Each row is a point. The points of each table are mixes of a few directions, plus a little noise. How many directions does each table use, and how many do they share? Where both have some left over, give the other angles between the two spaces (their principal angles), to ten degrees, smallest first.
(in the rows, 128 means zero)

First:
[[116,105],
[116,105],
[121,114],
[108,90],
[164,197],
[125,123],
[146,162]]
Second, 7 rows:
[[137,132],
[169,145],
[83,109],
[109,120],
[171,146],
[152,138],
[75,106]]
Directions: first 1, second 1, shared 0; angles 40

First:
[[142,100,102,118],
[129,141,87,128],
[127,89,205,126],
[134,178,150,138],
[108,132,96,130]]
Second:
[[136,155,102,125],
[122,112,152,98],
[137,143,125,79],
[123,110,148,121],
[186,142,104,167],
[52,124,136,113],
[123,102,154,129],
[146,136,104,192]]
Directions: first 3, second 3, shared 2; angles 90

First (9 x 8):
[[98,99,178,94,133,102,124,60],
[154,131,120,114,105,121,115,109],
[182,152,134,138,142,149,131,154],
[84,131,135,137,116,89,146,142],
[71,107,148,153,147,122,154,169],
[126,61,162,94,84,109,108,90],
[137,137,102,137,128,144,125,144],
[176,180,81,129,132,148,116,121],
[125,155,90,155,164,168,135,161]]
Second (7 x 8):
[[112,122,107,109,107,118,112,89],
[114,123,108,111,110,119,114,92],
[141,133,146,144,145,137,140,162],
[157,138,168,163,166,147,157,202],
[152,137,161,157,159,144,152,190],
[96,117,83,89,86,106,96,45],
[124,126,122,122,122,125,123,116]]
Directions: first 5, second 1, shared 1

First (8 x 11):
[[129,83,146,146,164,112,123,150,178,109,121],
[138,156,145,145,113,134,114,121,83,108,116],
[156,178,154,140,111,140,108,131,83,90,132],
[88,87,78,97,130,122,160,112,166,196,131],
[134,159,149,155,106,136,110,114,62,106,103],
[133,106,137,131,150,120,127,144,165,117,134],
[155,173,142,125,115,140,116,134,104,101,146],
[90,83,74,88,135,121,164,118,183,199,142]]
Second, 10 rows:
[[111,94,110,128,124,127,158,133,123,155,67],
[117,105,116,127,125,128,148,132,125,146,86],
[103,85,107,131,124,125,160,128,120,163,57],
[164,144,126,103,126,142,151,168,142,111,112],
[132,121,122,121,126,131,144,140,130,132,104],
[123,157,150,145,134,120,78,95,124,108,210],
[196,168,132,85,125,152,156,194,153,89,125],
[162,175,148,119,131,134,101,137,139,90,196],
[105,130,138,149,132,117,95,92,119,130,169],
[68,102,132,170,132,105,89,62,106,155,155]]
Directions: first 3, second 2, shared 1; angles 80

First, 11 rows:
[[130,141,119,116,153,129,150,136,58,119,106,157,147,122],
[125,131,142,137,115,129,113,125,172,128,137,117,116,134],
[139,78,88,105,124,118,143,124,107,156,145,108,129,112],
[109,187,167,171,131,139,107,128,158,95,112,140,127,152],
[133,62,86,131,97,115,122,113,175,165,169,69,109,122],
[128,127,135,130,121,128,121,126,152,129,134,122,122,130],
[133,110,110,116,130,124,138,128,109,138,131,125,131,121],
[140,102,123,100,123,124,132,130,132,143,137,126,124,116],
[108,152,113,173,136,130,128,123,108,114,120,120,137,144],
[174,138,193,7,152,135,146,158,90,123,96,217,136,90],
[90,182,130,221,127,134,108,117,149,98,121,107,130,166]]
Second, 8 rows:
[[170,86,101,103,109,113,99,108,150,123,150,117,116,129],
[196,59,83,88,96,104,82,96,163,120,163,111,108,130],
[83,173,157,155,149,144,158,149,105,134,105,140,141,127],
[122,134,132,132,131,130,132,131,125,128,125,129,130,128],
[160,96,107,109,113,117,106,113,144,124,144,120,119,129],
[153,103,112,113,116,119,111,117,141,125,141,122,121,129],
[56,199,174,171,161,153,177,161,91,137,92,146,149,126],
[82,173,158,155,149,144,159,149,105,134,104,140,141,127]]
Directions: first 3, second 1, shared 0; angles 40

First:
[[136,156,168,106,90,116,118,111,130,142,155,125,117,151,129,70,104,99,153,118,63,128,147,105],
[119,104,104,142,154,129,136,139,122,123,109,127,137,110,123,164,144,148,109,135,171,124,115,143],
[179,151,89,162,136,182,143,160,186,81,114,163,102,138,167,249,146,118,140,101,163,135,112,151],
[126,186,85,115,135,209,80,104,146,86,138,144,141,152,150,67,112,153,146,185,146,211,157,120],
[132,162,123,116,118,158,106,114,138,114,141,135,129,146,139,88,114,128,145,146,114,161,146,117],
[84,78,138,122,148,78,135,121,79,163,117,100,152,99,93,92,135,151,97,143,144,104,120,129],
[142,141,137,127,115,131,129,129,140,125,135,134,118,138,136,134,123,114,139,116,110,126,130,124],
[111,122,153,112,117,101,123,114,106,150,138,114,134,127,113,76,117,125,128,132,101,121,136,115],
[131,122,143,128,120,111,136,131,126,138,130,125,123,127,125,133,128,118,129,114,114,111,125,126],
[132,106,138,137,129,103,147,140,125,139,121,125,122,118,123,163,137,120,120,106,129,98,115,134],
[116,80,130,142,147,89,154,144,109,147,109,117,132,101,110,171,147,136,102,112,153,89,106,142]]
Second, 11 rows:
[[145,111,100,141,145,149,130,129,116,127,124,126,153,119,101,152,141,167,88,146,162,150,114,150],
[129,124,125,132,131,127,132,132,130,127,124,129,127,125,129,142,132,128,126,124,134,123,124,131],
[105,131,161,130,119,85,149,152,160,122,113,137,76,126,182,170,128,60,186,75,105,62,130,110],
[126,141,133,115,119,135,114,113,120,132,140,124,137,137,120,83,117,134,129,143,112,147,139,120],
[124,139,136,118,120,130,118,118,124,131,137,125,130,135,126,94,119,126,135,136,112,138,138,119],
[134,129,119,126,129,142,120,119,117,131,134,125,145,129,111,110,126,149,111,145,133,150,129,132],
[130,130,126,126,127,133,124,124,124,129,131,126,134,129,122,117,126,135,123,135,127,137,129,128],
[98,171,179,92,90,103,107,107,137,135,149,126,98,152,162,36,94,71,193,118,53,116,164,83],
[141,108,106,145,145,138,139,139,125,125,117,130,139,117,115,173,144,151,101,130,162,130,111,148],
[152,120,93,131,141,169,112,109,99,133,139,120,178,127,76,101,132,195,69,176,157,188,122,149],
[123,105,130,153,142,99,163,166,156,117,99,139,91,111,163,229,149,92,148,79,151,67,108,137]]
Directions: first 3, second 2, shared 1; angles 40

First (11 x 32):
[[133,121,120,181,102,127,116,213,175,120,140,132,189,118,175,134,90,112,154,134,156,194,162,94,149,100,167,120,129,95,123,102],
[173,103,176,103,113,189,142,115,134,186,125,124,123,100,163,121,136,153,141,161,137,90,165,159,159,127,108,126,132,151,139,146],
[97,103,120,138,147,157,154,129,188,110,98,148,129,129,133,125,95,114,161,135,131,151,134,149,183,107,103,138,119,108,99,145],
[135,128,114,124,131,115,131,110,108,118,144,120,111,123,121,127,135,135,116,120,118,113,119,133,116,143,127,123,139,136,135,130],
[110,134,151,118,113,142,104,113,109,181,115,134,159,139,117,125,164,139,151,134,162,108,126,142,84,150,127,163,102,137,114,165],
[144,112,154,97,149,155,135,57,116,173,138,131,85,119,112,138,157,142,121,161,108,98,130,145,119,143,96,137,129,141,139,146],
[139,158,84,152,124,50,97,133,72,95,187,108,122,132,108,143,145,126,84,103,109,147,104,80,56,153,170,111,150,123,157,92],
[92,101,135,122,159,172,166,120,200,109,75,154,113,136,126,124,90,108,158,141,121,146,132,154,207,93,87,136,113,110,96,142],
[109,172,121,119,130,87,124,171,112,70,93,122,125,162,105,121,115,104,93,89,113,135,96,97,131,101,144,107,120,129,132,87],
[151,168,143,118,115,78,71,100,39,177,177,110,131,139,97,148,196,140,84,133,125,115,110,80,11,166,164,134,125,143,166,111],
[124,106,89,137,125,138,168,148,155,69,116,123,120,111,151,103,86,134,145,96,128,110,128,174,192,126,114,114,150,134,109,143]]
Second, 11 rows:
[[101,148,133,136,138,150,124,119,126,123,101,119,147,130,113,131,145,151,132,123,146,123,115,126,126,96,120,162,112,142,115,155],
[129,75,148,106,132,91,121,106,100,176,159,125,137,142,109,124,138,131,131,143,114,84,137,156,91,177,110,131,147,138,127,150],
[136,189,157,116,112,185,140,133,134,94,71,134,109,131,126,139,136,135,106,122,137,153,108,104,180,71,139,125,86,161,136,108],
[97,145,98,149,147,128,135,130,154,55,126,120,189,149,127,128,102,161,116,117,123,147,103,79,119,73,145,159,141,118,117,156],
[115,93,121,96,147,93,128,138,125,157,120,125,128,142,131,91,116,105,146,116,118,64,139,170,106,166,96,120,156,98,115,141],
[129,172,137,170,114,167,129,118,123,87,124,121,130,113,110,172,149,163,104,134,142,193,108,85,157,69,157,148,93,175,137,121],
[174,136,91,147,107,135,118,176,147,189,133,146,22,58,189,111,129,42,176,117,154,156,181,184,163,194,123,62,125,63,138,51],
[126,83,124,133,140,68,129,136,96,137,158,109,109,126,103,129,126,120,118,120,106,101,134,159,122,160,111,111,157,142,130,118],
[172,114,133,108,104,131,128,126,141,158,157,154,109,123,162,124,115,98,135,148,119,142,150,125,124,174,144,91,132,101,145,101],
[119,166,147,127,124,157,143,114,136,51,109,127,173,160,109,150,118,174,86,130,115,159,90,63,147,53,156,150,109,170,134,141],
[112,85,120,119,142,103,114,112,125,180,151,128,155,134,130,109,134,127,158,137,134,86,143,157,75,174,108,148,151,99,113,167]]
Directions: first 6, second 6, shared 2; angles 40, 50, 70, 90

First (8 x 32):
[[101,130,133,143,120,161,32,173,69,169,88,89,163,109,164,163,81,66,209,114,142,152,177,195,170,103,125,190,118,126,104,42],
[138,127,126,122,131,116,163,112,150,113,143,142,115,135,114,115,145,151,98,133,123,119,110,103,113,137,129,105,132,129,137,160],
[103,130,133,142,121,159,38,170,72,167,91,91,161,111,162,160,84,70,205,115,141,150,174,190,167,105,125,186,118,126,105,47],
[142,127,126,120,132,111,178,105,159,106,148,149,110,138,109,110,152,160,86,135,121,116,103,94,106,141,129,96,133,129,140,173],
[115,129,131,136,125,144,81,150,99,148,109,109,145,119,145,145,105,98,168,121,135,139,152,161,148,116,127,158,123,127,117,86],
[145,127,125,119,133,108,187,101,164,102,153,152,106,140,106,107,157,167,78,137,120,113,98,87,102,143,130,89,134,130,143,181],
[140,127,126,121,132,113,172,108,155,109,146,146,112,137,112,112,150,157,91,135,122,117,105,97,109,140,129,99,133,129,139,168],
[140,127,126,121,132,113,171,108,155,109,146,146,112,137,112,112,149,156,91,135,122,117,106,98,109,139,129,100,132,128,139,167]]
Second:
[[115,113,149,130,128,148,153,134,100,172,132,152,127,162,96,119,152,141,104,135,131,110,142,155,112,120,116,117,122,106,110,126],
[121,127,139,106,178,90,112,143,136,123,138,135,76,138,96,124,128,162,95,100,133,85,183,123,104,137,93,114,121,113,123,116],
[116,135,186,100,196,113,163,112,128,205,135,154,112,112,119,144,148,71,119,136,129,107,145,117,69,117,136,159,117,101,82,149],
[113,133,112,132,100,123,110,105,140,110,129,125,155,110,153,144,140,153,131,165,133,154,127,150,148,121,138,124,126,157,151,125],
[140,132,103,135,146,118,107,159,119,114,145,82,112,133,172,147,68,157,110,92,179,150,103,94,140,114,134,98,150,124,96,60],
[151,128,100,139,103,132,111,140,139,72,116,113,125,127,124,108,110,126,152,104,108,128,115,111,156,148,123,129,133,139,160,139],
[152,137,103,156,112,158,135,145,106,142,138,67,166,116,222,161,54,96,147,116,185,202,28,82,152,97,183,120,162,130,75,66],
[117,122,126,121,89,122,116,100,157,79,104,174,131,125,62,93,195,141,147,156,57,91,183,172,141,163,97,147,101,152,209,204],
[128,123,136,133,102,149,145,114,127,135,115,150,148,130,107,113,157,104,146,147,98,124,125,146,131,136,131,145,119,130,146,166]]
Directions: first 1, second 5, shared 0; angles 70

First:
[[132,128,116,113,132,131,138,124,125,130,136,117,135,127,107,130,110,128,129,128,111,149,124,136,136,121,127,121,108,123,129,133],
[123,129,146,149,123,122,114,134,132,125,117,143,117,129,159,125,154,129,126,128,153,98,133,117,117,138,130,138,157,135,127,121],
[108,132,192,204,111,108,77,150,141,117,87,182,91,133,239,114,222,130,122,127,219,19,147,88,90,162,135,164,233,155,125,103],
[143,125,79,70,140,142,167,111,118,136,158,87,157,125,45,138,58,126,133,128,59,210,114,158,157,101,124,100,48,108,129,147],
[114,131,172,181,117,115,93,143,137,121,101,164,102,131,204,119,192,130,124,128,190,54,141,101,102,152,132,153,199,146,127,111],
[130,128,119,118,130,130,135,125,126,130,134,121,133,127,114,130,116,128,128,128,116,142,125,134,133,124,127,124,115,124,128,132],
[121,129,148,152,123,122,112,134,132,125,115,145,116,130,164,123,158,129,126,128,156,93,134,116,116,139,131,140,162,136,128,120],
[140,125,88,79,139,141,160,115,119,134,154,94,152,125,57,137,69,127,132,129,69,198,116,154,153,106,124,105,60,111,129,144],
[145,125,75,63,142,144,171,109,116,137,162,83,159,124,35,140,50,126,133,128,51,219,111,162,160,98,122,97,40,106,129,149],
[128,128,129,129,128,128,128,128,128,128,128,128,127,128,129,128,129,128,128,128,128,127,128,128,127,128,128,128,129,128,128,128],
[122,129,145,149,124,122,114,134,132,125,117,142,118,129,159,124,154,128,126,128,153,98,133,117,117,138,130,138,157,135,127,121]]
Second (8 x 32):
[[114,117,152,128,114,75,145,115,132,142,115,101,148,157,120,115,136,137,115,137,134,116,126,124,154,134,137,131,136,143,160,135],
[112,101,192,180,103,85,102,88,106,144,114,115,114,142,179,138,183,146,122,121,166,63,138,89,127,163,131,159,188,140,155,127],
[125,163,108,121,141,142,128,194,172,107,106,176,126,129,147,96,136,110,124,142,156,120,129,144,113,114,135,119,139,142,105,114],
[116,89,194,180,101,88,103,63,86,150,127,96,113,137,168,154,174,151,125,113,149,72,138,86,130,166,126,160,176,131,160,132],
[140,84,131,115,120,132,136,42,66,154,172,58,135,116,76,178,90,148,139,106,66,172,122,118,151,134,116,129,82,99,147,150],
[146,174,53,81,161,197,140,203,168,96,133,178,128,102,100,108,84,99,136,138,110,184,121,171,109,89,125,96,83,119,77,118],
[128,140,116,117,132,130,135,147,143,124,124,136,133,130,121,117,120,123,127,134,128,138,126,139,129,120,131,121,121,130,122,127],
[141,157,80,100,150,176,133,174,150,107,133,162,127,109,113,118,101,111,134,132,116,163,124,153,114,103,124,108,100,121,93,121]]
Directions: first 1, second 3, shared 1

First:
[[93,45,117,124,115,85,78,80,136,152,114,173,146,115,114,164,86,102,113,132,149,152,96,121,129,115,121,107,23,94,110,103],
[149,206,114,150,119,166,170,144,146,102,138,66,86,123,135,88,181,140,163,182,109,82,126,135,72,111,143,153,220,163,208,140],
[149,126,144,141,125,127,128,129,130,127,134,104,131,124,134,133,149,142,132,157,133,125,118,130,99,112,131,133,138,134,157,136],
[71,74,75,125,113,87,79,92,165,147,100,175,125,110,100,164,94,86,140,122,140,127,78,102,119,124,110,110,39,85,137,96],
[117,213,100,123,123,180,188,128,117,97,138,103,76,131,137,50,131,115,142,142,99,92,166,158,138,133,153,146,210,171,137,125],
[157,122,158,124,152,114,113,183,130,141,126,133,168,144,127,176,148,160,122,72,136,150,129,98,148,153,103,125,139,109,106,154],
[116,118,125,127,117,135,137,90,112,123,133,131,113,122,134,98,106,113,118,156,126,129,139,153,129,114,147,128,111,140,120,114],
[149,149,154,118,144,145,148,156,103,124,138,126,140,144,140,117,130,147,114,97,122,139,163,136,164,146,132,131,163,141,90,144],
[149,98,163,121,144,112,112,152,114,142,131,143,166,140,132,162,125,149,110,89,138,157,135,117,154,142,116,121,111,114,89,142]]
Second, 8 rows:
[[181,118,183,141,137,126,128,149,114,131,144,95,155,134,144,147,161,168,118,145,137,143,131,129,107,116,128,134,148,137,139,154],
[66,184,53,107,126,150,151,129,145,114,109,160,85,128,110,88,98,84,149,86,105,99,141,126,167,160,127,128,150,127,111,104],
[157,68,178,140,119,111,111,92,104,137,143,116,151,122,144,139,124,144,102,178,146,153,123,149,104,93,142,124,83,134,128,130],
[76,130,69,119,123,116,111,122,160,133,104,164,112,120,104,138,107,93,147,100,125,114,104,105,138,144,112,119,99,102,131,106],
[96,84,115,124,109,117,115,65,117,132,126,152,117,115,127,110,84,97,112,160,134,136,124,152,131,107,145,118,63,127,112,100],
[58,154,36,115,129,114,106,150,187,134,89,175,106,122,88,152,115,85,168,65,119,100,92,78,143,165,94,119,115,86,140,106],
[193,139,193,139,141,141,146,159,103,123,152,83,151,140,151,131,168,176,115,144,131,140,149,138,114,119,135,140,177,151,134,161],
[196,148,198,138,141,149,156,158,94,119,156,79,147,142,156,118,167,178,112,147,128,140,160,147,119,119,141,142,188,160,129,162]]
Directions: first 4, second 3, shared 3
